Rows are points. The points of each table are mixes of a few directions, plus a little noise. How many directions does each table use, and how many do they share? Where both have some left over, give the other angles between the two spaces (their principal angles), to ten degrees, smallest first.

First:
[[ -6 -60  48]
 [  2   8  -6]
 [ -7  35 -37]
 [ 20  32 -13]
 [ -9 -16   7]]
Second:
[[-12  26  46]
 [ -8  17  30]
 [ 13 -29 -50]
 [  6 -14 -25]]
Directions: first 2, second 1, shared 0; angles 70

First, 10 rows:
[[-33  19  67  86  25 -10 -36 -15]
 [ 15  -8 -31 -37 -19   3  19   6]
 [ 25 -14 -46 -62 -10   9  22  11]
 [-32  18  58  88 -14 -19 -17 -22]
 [ -1   1   8  -2  39   8 -18   5]
 [ 18  -9 -26 -52  38  17  -4  16]
 [  7  -4  -8 -16  13   7  -1   5]
 [  6  -2  -5 -17  27   8  -8   8]
 [ -1   0 -12   7 -63 -14  28  -9]
 [  0   0  -6   7 -37  -8  17  -6]]
Second (8 x 8):
[[ -9 -16 -21  27  -6 -27  27 -11]
 [ 32  36  52   5  73  32 -31  11]
 [ 41 -40 -12  21 -61 -14  22 -31]
 [-15  24  -8 -27   2   7   6  18]
 [ 23 -70 -39   7 -27 -21  12 -27]
 [-30  37   8  -5  -1   2   3  15]
 [-13  42  13 -31  36  22 -14  27]
 [-27 -12   7   3 -16  -1 -25  -3]]
Directions: first 2, second 5, shared 2

First, 9 rows:
[[ 16  -1 -13   9   7  -6 -10   5  -4  11  16   4]
 [-39   3  29 -20 -16  18  24 -11  12 -30 -38 -11]
 [-20  13   2  -5  -9  23 -15  19  13  34   3  10]
 [ 75 -27 -24  27  35 -61   8 -23 -35 -56  33 -18]
 [-10  -7  13  -6  -3  -6  26 -22  -5 -33 -28  -7]
 [ 14   0 -51  16   4 -22   1 -14 -29  91  -7  50]
 [-17  27  23  -8 -12  63 -67  74  49  26  59 -15]
 [-29   1  14 -12 -11   7  23 -17   3 -10 -36   2]
 [  8  -9   5   1   5 -13  13 -12  -6 -36  -5 -13]]
Second:
[[-38  10  17 -16 -16  27   4   5  16  12 -23   2]
 [ 80 -21 -37  32  35 -56  -8 -10 -34 -22  48  -7]
 [-41  12  18 -16 -17  28   5   5  17  10 -25   3]
 [ 28  -8 -13  11  13 -20  -4  -4 -13  -8  16  -1]
 [-36  11  17 -14 -15  25   3   4  15  10 -22   3]
 [ 46 -12 -21  18  21 -32  -6  -5 -19 -12  26  -4]
 [-61  17  27 -23 -26  43   5   7  26  17 -36   6]
 [-90  26  40 -34 -39  60   9  11  37  24 -53   8]
 [ 54 -15 -24  21  24 -38  -6  -8 -23 -15  32  -3]
 [ 55 -15 -26  20  23 -37  -5  -6 -23 -14  32  -5]]
Directions: first 3, second 1, shared 1

First (8 x 20):
[[ 67 -28  10 -78 -36  -4  34 -17 -56  35  22 -27  52  19  -1  18  10  15
   39  11]
 [-20   8 -25  27  28 -33 -61  16  17 -16  -1  -5 -52 -20  22 -36 -27  -1
  -74  41]
 [ 44 -11   7 -45 -26   2  17 -17 -15  12   8   6  23   8   2   0  19   1
   29  19]
 [-10  -2   9  -5  10  10 -22  -7  15   1   5  11  33  -2  12   1   0  35
   25  -3]
 [-62   1   9  58   1  47 -14  19  32 -54 -42  54  -8 -28   8 -18   0  16
  -43   0]
 [  1   8  15   6 -20  32  31 -13  26 -18 -19  44   6   0 -11   1  35 -17
   34  -9]
 [-18  -2   1  19   3   7  23  15 -21   3  -3 -22   1   3 -15  21 -13  -6
   -9 -34]
 [  0  27 -27  19  42 -62  -8   4   1  36  30 -62 -54  17 -19  13 -24 -43
   -3 -26]]
Second (10 x 20):
[[-31 -41  12  25 -15 -23 -15  -1  -2  28   2   3  -3  14 -22 -21  -1  32
  -60  11]
 [ 10  56 -19  39   1  14 -21 -29 -45 -19  14 -30   9 -45  18  25  46  21
  -30  11]
 [ 24  -1   2 -54  15  13  32  22  36 -13 -13  19  -4  21   8   3 -35 -47
   85 -20]
 [  9  39 -13  24   1  11 -13 -19 -29 -16  10 -20   7 -30  13  18  30  12
  -15   6]
 [ 42  74 -23 -13  19  36   9 -12 -17 -42   5 -17   7 -37  34  36  22 -29
   59  -9]
 [ 13  45 -15  19   3  15 -10 -18 -27 -19   8 -19   7 -31  16  20  29   6
   -6   4]
 [  4 -11   4 -21   4  -1  11  11  17   1  -6  10  -2  13  -1  -5 -18 -16
   25  -7]
 [-53 -86  26  23 -23 -43 -14  11  16  51  -4  17  -8  39 -41 -42 -20  39
  -80  13]
 [-30 -53  17   9 -13 -25  -7   8  12  30  -3  12  -5  26 -24 -26 -15  21
  -43   6]
 [ 12 -22   9 -49   9   4  29  26  40  -1 -13  24  -6  30   0  -8 -39 -39
   67 -18]]
Directions: first 5, second 2, shared 0; angles 50, 90

First:
[[-51 -34  -6  40  -1 -24 -35  30 -59  -2 -27 -13 -44  35  31  -1  35  31
    1 -62   9 -64  27  41 -18 -55 -18 -18  -2 -13 -50  36]
 [ -7  -8  22  -8  -9  24  21  22  37 -51  -1 -13   3   7 -17 -10 -18  -8
  -36  -6 -26  38  -5 -10 -11 -26 -14 -23 -19   3  18   0]
 [ 31  17  12 -24  -5  25  25 -15  50 -17  20   9  25 -19 -26  -7 -25 -23
  -17  33 -19  55 -20 -29   6  24   0  -1  -4   4  32 -22]
 [-35   2 -38   6  21 -54 -12  21 -79  61 -38 -25   1  14  46  43  22  35
   75   3  66 -90  35  34  19  17  42  56  10  34 -13  24]
 [  2 -14   4  23 -12   4 -18  -9  -7  -7   9  17 -26   9   0 -14  14   4
  -19 -27 -18  -3   3   0 -10 -22 -30 -22   2 -24 -28   9]
 [-37 -19  -5  19  14 -21 -32  15 -43  15 -21 -13 -21  14  21  -5  25  17
    9 -37  14 -49   8  40 -15 -31   7 -12   5 -12 -31  13]
 [ 19  21  -3 -26  14   2   9 -17  18  23   7   0  29 -23  -9   2 -12 -15
   17  35  11  17 -18  -6  11  37  30  17   8   8  26 -24]
 [ 23   1 -13  23 -20  -6  -2 -20 -16  12  15  29 -18   7   7  11   9   9
    7  -1  -3 -10  18 -21  12  12 -30  13   5  -4 -21  14]
 [ 35  17   7 -15   7  18  -7 -41  33  15  29  24  16 -31 -23 -23  -6 -27
  -11  22 -16  37 -33 -12   0  29   7 -13  13 -23  10 -34]
 [ 22 -15  20  25 -34  30   2 -12  31 -48  26  29 -29  11 -20 -22  -2  -8
  -55 -25 -51  42  -1 -28 -12 -29 -61 -39 -10 -28 -18   9]
 [ -2  30   1 -63  25   2  51  26  36   0 -19 -43  65 -23 -11  26 -42 -14
   31  65  31  28 -14  -8  19  44  66  43 -11  56  75 -26]]
Second, 11 rows:
[[  34    3    3   13  -47   18   44    3   26  -43   20   23   -9   18
   -11   24  -21    3  -20   14  -25   37   28  -59   19    5  -56   15
   -18   21   10   23]
 [  10    8   -4   -5    1   -1    4   -7    2    9    5    5    7   -6
    -1    3   -3   -4    8   13    5    5   -2   -5    7   15    7    9
     3    5    6   -4]
 [   2   -9    6   13  -24   10   16   10   10  -34    4    5  -14   18
    -4    6   -6    5  -19  -10  -17   14   16  -21   -1  -18  -35   -5
   -12    5   -4   18]
 [ -12   -4    1   -1   10   -4  -12    4   -7    5   -6   -8   -2   -1
     3   -7    7    1    1   -8    3  -11   -6   15   -7   -8    9   -9
     3   -7   -5   -3]
 [  23   12   -4   -4  -11    4   18  -10   13    0   11   12    8   -3
    -6   11  -11   -2    4   21   -1   14    7  -26   13   21   -8   17
    -1   10   12   -1]
 [ -31   17  -13  -37   82  -32  -64  -27  -36   99  -21  -27   38  -48
    14  -29   27  -13   56   12   53  -55  -55   82  -14   35  108   -1
    40  -24    2  -54]
 [  -4   19  -12  -28   46  -18  -30  -24  -18   66   -7  -10   29  -34
     6  -11   11  -11   41   22   34  -26  -33   39    0   36   66   12
    26   -8    8  -35]
 [ -16  -25   14   26  -29   12    9   28    4  -53   -4   -3  -30   31
    -1   -1    0   11  -35  -35  -26   10   21  -10  -13  -47  -48  -23
   -21   -2  -16   29]
 [ -14  -41   22   45  -63   27   30   44   16 -102   -1    3  -51   56
    -4    5   -6   20  -66  -53  -53   26   45  -37  -14  -76  -96  -32
   -39    3  -24   54]
 [  40   25  -11  -16   -9    2   23  -25   15   20   19   19   21  -16
    -6   19  -16   -9   21   44    7   20    1  -34   25   50    3   33
     5   17   22  -10]
 [ -36   -6    1   -8   41  -15  -41    2  -26   32  -20  -23    4  -13
    10  -22   19   -1   14  -20   19  -34  -23   55  -20  -12   46  -20
    14  -19  -13  -18]]
Directions: first 4, second 2, shared 2

First (9 x 32):
[[  9   3  -5 -17  -5   5  18   3  20   6  39  12   4  22 -24   3   8   6
   -6 -19 -13   8  21  32  -1 -15  -4   2  14  30 -11   2]
 [ 20   7 -28 -39  40   6  44  -1   2 -15 -33  27 -63   7   6 -18   8   0
   -5 -13  -5 -44 -67 -11   5  -1  83 -31 -28  21  25  19]
 [ -5   2  64  33 -52 -13 -28  19  22  19  -9  -6  -2 -31  48 -33  -4 -32
    1 -26   1  46  20 -12 -39 -51 -31  -3  15 -30 -15   4]
 [-59 -15   5  41  22 -27 -42 -20 -36  -2 -54 -39  47  -7   8  -2   4  -7
   49  66  -2  27   7 -28   1  34   4  44 -13 -25 -49 -16]
 [ 12  14 -16 -27  13   3   2  -3   3   4  32  14  17  13 -28  15   7  20
  -13  -6  -5  -8  23  26  10  -5  -8  11  11  27   8  -4]
 [ 11 -43  -7  36 -43  31  37   3   2 -21   4 -25 -41   5   9  10 -26 -17
   -5  -4  15 -10 -40 -17  10  45 -17 -44  -5 -36   6   9]
 [ 14  10  10 -20  -3   6 -14 -11 -13  13  25   0  15 -15  -8  22 -11  14
  -24  10   0  -6  12   1  13   3 -18  14  33  -9  -1   7]
 [ -7  17  -7  -3  29 -15 -24  -1 -16  -1 -27   6  16 -11   6  -2   8   8
    7  11   8 -10   3 -11   1  -2   7  12 -19   0  19 -11]
 [  8   4 -15  -4   0   3   8   9  14  -4  22  12   7  16 -16   4   7   8
   -3 -20   1  -1  18  23   0  -8 -15  -5  -9  22  16 -10]]
Second (11 x 32):
[[ -18   -4   -6  -11   -9    1  -44   26  -24   -2    7   24   14   13
     5    3   -3   10    8  -22  -19   21   28   22   21   19    2  -13
    13  -20   -7   19]
 [  13    3    4    8    6   -1   31  -19   17    2   -5  -17  -10  -10
    -4   -2    2   -7   -5   15   14  -15  -20  -16  -14  -14   -2    9
    -9   14    5  -13]
 [   9    2    3    6    4    0   23  -13   12    1   -3  -12   -7   -7
    -2   -1    1   -6   -3   11    9  -11  -14  -11  -10  -10   -1    6
    -7   10    3   -9]
 [  24    6    8   15   12   -2   57  -35   31    3  -10  -31  -18  -18
    -6   -3    3  -13   -9   30   24  -27  -36  -29  -27  -26   -4   17
   -17   26    9  -24]
 [ -12   -3   -4   -7   -6    1  -30   18  -16   -2    5   16    9    9
     3    1   -2    7    5  -15  -13   14   19   15   14   13    1   -8
     9  -14   -5   13]
 [ -15   -3   -5  -10   -7    1  -37   22  -20   -2    5   20   12   12
     3    2   -2    9    6  -19  -15   18   23   19   17   17    3  -10
    11  -17   -5   16]
 [  20    4    7   13   10   -2   49  -29   26    3   -8  -26  -16  -15
    -6   -3    3  -11   -8   25   20  -23  -31  -25  -23  -22   -3   13
   -14   22    8  -20]
 [  -2    0    0   -1   -1    0   -3    2   -1   -1    0    2    1    1
     0    0    0    0    0   -2   -2    1    2    2    1    1    0   -1
     1   -1   -1    1]
 [  38    9   12   23   18   -2   89  -53   49    4  -15  -48  -29  -27
   -10   -5    5  -21  -15   45   38  -42  -56  -45  -42  -40   -5   25
   -27   41   14  -38]
 [  -6   -1   -2   -4   -3    0  -14    8   -8   -1    2    8    4    5
     2    1   -1    4    2   -8   -6    7    9    7    7    7    1   -5
     4   -6   -2    6]
 [ -50  -11  -16  -32  -25    3 -121   73  -65   -6   20   65   39   38
    13    6   -7   28   21  -62  -51   57   76   61   58   55    7  -35
    36  -55  -19   52]]
Directions: first 6, second 1, shared 0; angles 70

First, 11 rows:
[[  -8    1   28   -1    9   16   11    2  -11   13   18   14   -2    7
   -13  -11    3   13    7   19   -3   -7    3    6    7    2  -11    0
    -1   11   11   -5]
 [ -22    3   78   -4   24   45   31    6  -30   36   49   39   -5   19
   -36  -30    9   35   19   53   -9  -18    8   15   19    5  -28   -1
    -1   30   31  -14]
 [   0    0    2    0    1    1    1    0   -1    1    1    1   -1    1
    -1    0    0    0    0    1    0    0    0    0    0    0   -1    0
     0    0    0    0]
 [  14   -1  -47    2  -14  -28  -19   -4   18  -22  -30  -24    3  -11
    21   19   -6  -21  -12  -33    5   11   -5   -9  -11   -3   17    0
     0  -18  -19    8]
 [  15   -2  -53    2  -16  -31  -21   -4   20  -25  -33  -27    4  -13
    24   21   -6  -24  -13  -37    6   12   -5  -10  -13   -2   19    0
     0  -21  -21   10]
 [  35   -4 -121    6  -37  -70  -48   -9   46  -56  -76  -60    7  -30
    55   48  -15  -55  -30  -83   14   28  -13  -23  -29   -7   44    0
     0  -47  -49   21]
 [ -11    1   40   -2   12   23   17    3  -15   18   25   20   -3   10
   -18  -16    5   18   10   27   -5   -9    4    7   10    3  -14   -1
     0   16   16   -7]
 [  21   -2  -75    4  -23  -44  -31   -6   29  -35  -48  -38    5  -18
    34   30   -9  -34  -18  -52    9   17   -8  -14  -19   -4   28    0
     0  -30  -31   13]
 [ -18    2   63   -3   19   37   25    5  -24   29   40   32   -4   16
   -28  -24    8   29   15   44   -7  -14    6   11   16    3  -24    0
    -1   25   25  -12]
 [ -16    1   59   -3   18   34   23    4  -23   27   37   30   -4   14
   -27  -23    8   27   14   41   -7  -13    6   12   14    4  -21    0
     0   23   24  -11]
 [  -8    1   27   -1    8   16   11    3  -10   13   16   14   -2    7
   -12  -11    3   12    6   19   -3   -6    2    5    6    2  -10    0
     0   11   11   -5]]
Second (8 x 32):
[[   2    0  -10    1   -4   -6   -4    0    5   -5   -7   -5    1   -3
     5    5   -1   -5   -3   -7    2    2   -1   -2   -3    0    4    0
     0   -3   -4    2]
 [ -16    2   55   -1   17   32   21    5  -21   25   35   27   -3   13
   -25  -21    7   24   14   37   -6  -13    5   11   12    3  -20   -1
     0   21   21   -8]
 [ -26    3   91   -3   28   54   37    6  -35   42   57   46   -5   22
   -42  -36   12   41   23   63  -10  -21    9   16   22    5  -33   -1
     0   35   37  -15]
 [ -11    1   39   -2   12   23   16    3  -15   18   26   20   -3   10
   -19  -16    4   18   11   28   -4   -9    5    7    9    4  -14    0
     0   15   15   -7]
 [  22   -2  -76    4  -23  -43  -30   -5   28  -35  -47  -38    5  -19
    34   30  -10  -34  -19  -52    8   18   -9  -14  -19   -5   27   -1
     1  -29  -30   13]
 [  -3    0   11    0    4    7    5    0   -4    5    7    5   -1    3
    -6   -5    1    5    3    8   -1   -3    2    2    2    1   -4   -1
     1    5    5   -2]
 [   2    1   -1    0   -1   -2   -1    0    0   -1    0    0    0    0
     0    1    0    0    0   -1    1    1    0    0   -1    0    1   -1
     0   -1   -1    0]
 [  30   -3 -109    5  -33  -64  -44   -8   42  -50  -68  -54    6  -26
    50   43  -14  -49  -27  -75   12   25  -10  -21  -27   -7   40    0
     0  -43  -44   19]]
Directions: first 1, second 1, shared 1

First, 11 rows:
[[  1  -3 -51 -16 -18  13 -28 -17   8  18  22  17  30 -49  -6  -3 -33  14
    4 -57 -39  10   0   4 -24 -14  10 -18 -23  -9  25  19]
 [  7  12 -49  14  -3 -17 -14  -6  -5   1 -33  22  15 -24  -2 -11 -13 -20
  -13 -12  -8  32 -10  -1 -12  11  13 -36  -5  25  42  13]
 [-21  -8  -2 -39 -13  30  -6 -14  31   3  41   4  13 -14 -17  12 -26  27
   -1 -10 -25 -10  41   2   7 -20  -7  20 -30 -27 -14   5]
 [-10   3  52  39  25 -58  26  32 -15  -8 -36 -36 -16  78  19   5  41 -35
   -1  95  47 -20 -13 -24  22  40 -13  -6  22  18  10 -25]
 [  2   7 -22  -9 -12  18   1 -26   2   5  -7  19  12 -45 -22  -1 -32   9
   -9 -13  -9  22  34  13   7 -33 -10   9 -12  -9 -18   3]
 [ 28  -5 -26  12  -5  11 -17  -7 -26  21  14   3   8 -41  10 -16  -4   7
   20 -73 -20   1 -40  17 -29 -18  13 -12  14  -7   1   9]
 [ 21   5 -16  15 -12  12   2 -35 -28  25  -3   6  16 -59 -14 -10 -31  11
    9 -32 -10  15  16  22   1 -54 -15  16   5 -24 -32  -1]
 [-18   4  54  15  25 -38  25  44  11 -37 -33 -22 -35  95  18   9  54 -32
  -13  94  48 -13 -14 -28  23  62   3  -6  18  33  16 -17]
 [-10 -14  -2 -25 -12  21 -11 -10  14  18  49 -11  18 -15  -5   7 -20  28
   14 -26 -31 -22  17   4  -5 -23  -5  15 -22 -34 -11   4]
 [ -9  -3  66  31  32 -52  25  52  -8 -23 -27 -40 -34 104  30   6  67 -34
    2  88  52 -31 -38 -29  15  61  -1 -10  31  30  16 -20]
 [  9   4  -8 -39 -14  61  -1 -13  18 -25  11  34 -28 -34 -12  -4  -4  21
  -10 -56  -6  16   5  21  -4 -14  14  26   2   4 -34  11]]
Second, 10 rows:
[[ 40  12   2  18  11 -18  13   8 -33 -21 -41   3 -35   7   4 -37  28 -24
    9  -4  25  -2 -48  -3  -3   7  15 -21  39  28 -11 -12]
 [-25  -4 -53 -16 -16 -24 -36   9  16  32  18   1  53 -19  -5  22 -40  19
    6   5 -51   3  50   5  -7   6  -3 -45 -68 -25  59  20]
 [ 45   9  29  18   5   8  23  -3 -27 -10   4 -13 -43  16  13 -31  40  -8
   31 -21  20 -31 -48   4 -11 -12  25   6  54   7 -51 -25]
 [ 18   5  31   9   6  14   8  31 -20  -9 -18   4 -34   9  16   7  32   4
    6  -3  21   6 -12  31   7  14   4   9  10   8 -24   1]
 [-16   4   6  30  11   0  14 -18   5  -8 -28  12   1   4   3   8   3 -29
  -36  12  30  35 -18 -14   0  11  -9  25  28  31  10   2]
 [-13 -16 -28 -83 -14  -7 -37  37  14  -6  11   2  16 -21 -31   0 -40  49
   13  15 -47 -21  68  12  27  -4 -21 -41 -88 -41  24  19]
 [-42 -20   9  -3  12  12   8 -42  26  -9   5   2  22  -8 -18   3 -27 -17
  -48   4  19  22 -13 -40   6 -14 -36  54  25  12   6   3]
 [-43   8 -28 -30 -28   7 -23  13  46  23  31  11  40  -2  -8  55 -33  36
    1  33 -48   7 106  23  10  10   4 -20 -88 -34  30  16]
 [-13  14  -6  20  -4   2  27 -56  30  -6  13   2   8  15 -11  -8  -6 -29
  -15  17  11   2   0 -39 -10 -15  15  24  37  16 -12 -23]
 [ 47 -11  38  36  16   6   4  21 -55  14   6 -23 -30  -1  36 -17  45  -2
   33 -59  19 -21 -85  23 -21  -3   5  11  52   0 -32  -3]]
Directions: first 5, second 6, shared 3; angles 80, 80

First:
[[  3 -24   0  -9 -59   4 -33   2 -39 -15  19  -8  11 -13  15 -28  10 -60
   16 -24 -60 -78 -46 -10  41  33  29  16   2  28   7  -4]
 [-23  50  52  19  64 -33  57  10  27  34 -31 -13 -20  34  -3  -4 -24  85
  -10  17  72  99  76   6 -66 -31 -46  -9   6 -45 -34 -24]
 [ 27 -18 -67  -5 -12  12 -23 -11   3 -28  15  14  -2  -2 -10  27  22 -25
    8  -9  -8 -33 -25 -19  30  10  16 -10 -10   7  23  21]
 [  3 -24  -5 -10 -35  16 -27  -2 -17 -10  14   3  14 -21   7  -9   6 -43
    4  -6 -42 -48 -38   4  29  15  23  10   0  26  12   6]
 [ 13 -14 -32  -5 -12  10 -16  -6  -1 -15  10   8   2  -6  -4  12  11 -20
    4  -5 -12 -25 -20  -7  20   7  12  -3  -5   9  14  12]
 [-14  28  31  10  43 -16  35   5  20  22 -19  -5 -10  17  -4   2 -15  53
  -10  15  45  64  46   9 -41 -23 -28  -6   3 -26 -19 -11]
 [  1 -33  -4 -16 -14  40 -26  -8   3  -3   9  17  25 -43  -2  10   0 -37
  -16  20 -36 -24 -41  31  21  -6  21  10  -2  34  21  22]
 [-10  35  24  16  27 -34  33   8   4  14 -15 -16 -20  34   1 -10  -9  47
    6  -7  41  44  48 -14 -33  -6 -27  -7   4 -33 -24 -22]]
Second (10 x 32):
[[-19 -45  13 -20   7  43 -11  -4  17   9  -5  23  24 -55  -1  28 -16 -30
  -37  32 -35 -11 -31  37 -19 -28  26   9  10  40  34  43]
 [-23 -10  51 -11  35  23  18  13  24  33 -14  10  17 -28   4  29 -25  15
  -46  37   2  45  16  41 -56 -35  -6   2  21  10  14  30]
 [ -1  34 -30  18   0 -13  -6 -23 -14 -15   7  -6  -5  -3 -28 -39   7  18
   40 -23  24   0   2 -23  73  51 -10   0 -34 -14 -27 -54]
 [-21  -6 -38  -6  44   1 -12  -4   3  12   1  10   3 -64 -43  67 -11   2
  -30 -20   1  -1  11 -20   4  64  15 -25  12  10  50  34]
 [ 44  30 -27  -3 -22  -1 -32  -2 -21  -8  34 -11  18   8 -11  -1  31  -4
   21 -19   7  -5  -8   0  66  58 -17  -3 -11 -15 -16 -29]
 [-15  -3 -14   6  13 -12  11  -3   4  -3 -12   3 -18   1  -5  10  -8   7
    0 -10   7  -3  10 -22 -15   0   6  -8   0  -4  12   7]
 [ -6  13 -34  24  21  -7  31 -28  29 -26 -23  14 -29  36  -6 -31  -2  37
   32  17  50  31  11 -15   4 -53 -10  -1 -39 -20 -28 -26]
 [ -2  -6  81  -1 -57 -19  14  26 -27   5  -5 -27  -6  56  61 -65  -1 -23
   15   1 -37 -29  -7   9 -40 -46  -1  29  18   1 -35 -20]
 [-20 -10 -48   8  40   9   9 -24  29 -13 -18  24 -14 -26 -30  22 -13  15
   -3   9  24  15   3 -15   4 -10  10 -13 -22   3  18  14]
 [ 62   5  48 -17 -81 -20 -21  48 -44   3  36 -40  12  78  62 -17  38 -41
   10 -25 -41 -45  -7   4 -21  -1 -15  14  41 -13 -23  -1]]
Directions: first 3, second 6, shared 3
